Each row is a point. Examples show where two turns around zero, p and q, send a point. Write where each new point lands after one turn and then the other. Backwards means that the second turn is done in reverse. Each puzzle has new turns, and all numbers are rounded.

Turn p:
[-5.6  2.3] => [-1.9 -5.8]
[ 1.0 -0.5] => [0.4 1.0]
[-4.2 -1.1] => [ 1.4 -4.1]
[4.8 0.2] => [-0.6  4.8]
[ 4.0 -0.8] => [0.5 4.0]
Turn q:
[ 3.9 -2.2] => [4.0 2.1]
[-0.2 -2.5] => [ 2.0 -1.5]
[-0.7  0.5] => [-0.8 -0.3]
[ 2.4 -1.3] => [2.4 1.3]
[-5.4  5.6] => [-7.6 -1.5]
Where do these land?
q, then p: [0.6 3.9] => [-2.4 -3.1]
p, then q backwards: [2.2 1.3] => [1.0 2.4]
q, then p: [-2.8 -5.2] => [4.9 3.2]

Turn p:
[ 1.3 -6.8 -3.7] => [-2.6 -6.3 -3.9]
[-0.9  0.9 -1.2] => [-0.5 -0.3  1.6]
[-1.0  5.5 -2.0] => [-1.7  2.6  5.0]
[ 0.6 -0.1 -3.0] => [-2.7 -1.3  0.7]
[-2.3  1.1  5.6] => [5.6 2.6 0.0]
[ 2.3 -0.6  4.4] => [ 2.0  2.8 -3.6]
Turn q:
[ 3.4 -2.9  0.4] => [-2.9 -3.4  0.6]
[-3.0  0.8  2.9] => [-0.9  4.1  0.4]
[-4.0  5.1 -0.7] => [4.8 4.4 0.2]
[ 6.9 -3.9  0.0] => [-3.8 -6.7  1.8]
[-1.8  3.6 -1.9] => [ 4.2  1.6 -0.1]
[-1.3 -2.8 -0.7] => [-1.5 -0.2 -2.8]
Where do these land?
q, then p: [-3.7  1.7  1.6] => [-1.3  3.3  2.5]
p, then q backwards: [ 0.7 -1.7 -2.9] => [ 2.0 -2.8  0.0]
p, then q: [ 1.1 -3.6  1.3] => [ 1.0 -3.0 -2.4]
p, then q: [ 4.9 -2.9 -2.6] => [ 2.1  1.2 -5.8]
p, then q: [-3.0  6.6  2.5] => [0.0 1.9 7.4]

Turn p:
[ 1.9 -2.4  0.8 -9.9  3.0  3.4] => [ 9.1 -4.8  3.2 -1.6  1.3 -2.8]
[ 1.6  1.0  3.0 -0.5  1.6 -3.0] => [-0.7 -3.2 -2.1 -1.4  2.1  1.7]
[ 1.9  0.8 -0.3  4.1 -0.2  2.4] => [-1.9  1.4 -2.7  2.9 -0.7 -2.3]
[ 1.3 -0.9 -0.6  0.3 -0.5 -5.4] => [-0.4  0.7 -2.6 -3.7  0.1  3.4]
[-3.0 -2.6 -3.3  8.2 -2.4  4.7] => [-5.2  5.6  0.5  3.2 -6.1 -3.9]
[-1.5  0.1  4.3 -1.0 -1.5 -3.7] => [-2.8 -2.1  1.1 -3.7  2.9  1.5]
[-1.2  3.0  0.7 -1.1 -2.5 -1.7] => [-1.1  1.1  1.5 -0.2  3.5  2.0]
[ 0.3  0.8 -3.4  5.5 -3.3  1.1] => [-3.0  5.9 -1.9  2.3 -1.4 -0.7]
[-1.3  0.3 -1.2 -5.7  5.7  2.1] => [ 5.9 -4.5  3.1  2.1 -1.5  1.2]
Turn q:
[ 3.8  0.3 -5.4  0.1 -2.5 -2.3] => [ 1.8  0.3 -4.9 -4.6  1.2 -2.2]
[-2.5 -4.5  1.7 -2.2  0.0 -1.4] => [-2.6 -3.8  1.0  2.4 -0.8 -2.7]
[-4.4 -1.3 -2.6 -3.1  3.5  2.9] => [ 2.5 -1.5  4.2  0.3 -5.1 -2.5]
[ 0.7  0.1  2.0 -4.9 -2.0  1.5] => [ 3.1 -3.6 -0.7  3.2  1.0  0.7]
[ 4.3  1.1  4.7  5.3  2.0 -5.2] => [-6.5  1.1 -0.1 -3.0  5.0  4.8]
[-4.7  3.6 -4.0  3.4  1.4 -0.6] => [ 1.0  5.9  3.6 -2.4 -0.6 -3.2]
[ 2.8  0.8  3.6  1.3 -2.4  5.1] => [ 0.8  1.5 -3.0  4.0 -0.8  5.1]
Where do these land?
p, then q: [-6.4 -2.3 -3.6  2.6 -1.5 -2.4] => [3.6 2.3 0.7 7.0 2.5 0.5]
q, then p: [-3.1 -1.3 -1.2 -4.1  4.9  2.7] => [-2.2  0.2 -1.1 -5.3  3.0 -4.2]
q, then p: [ 0.0  2.1  4.6 -6.0 -1.3  5.5] => [-2.3  0.8 -6.1  1.4 -2.5 -6.5]
p, then q: [ 1.7 -4.6 -1.2  3.6  0.3  1.5] => [ 1.7  0.9 -2.2 -0.5  3.6 -4.4]
q, then p: [ 0.0 -4.0  0.2  3.0 -0.4 -2.5] => [-1.1  1.0  4.0 -0.8 -1.6  3.1]
q, then p backwards: [ 2.4  8.8 -2.8 -2.8 -2.5 -2.5] => [ 5.1  1.5 -1.2 -8.1 -3.8 -1.5]
p, then q: [ 2.6 -1.6  1.8  1.1 -0.8 -2.3] => [ 2.3 -1.8  0.7 -1.5 -1.0 -2.8]
p, then q: [2.7 2.9 2.2 2.6 1.4 0.0] => [-1.5  1.9  0.8 -2.5 -3.2 -2.6]
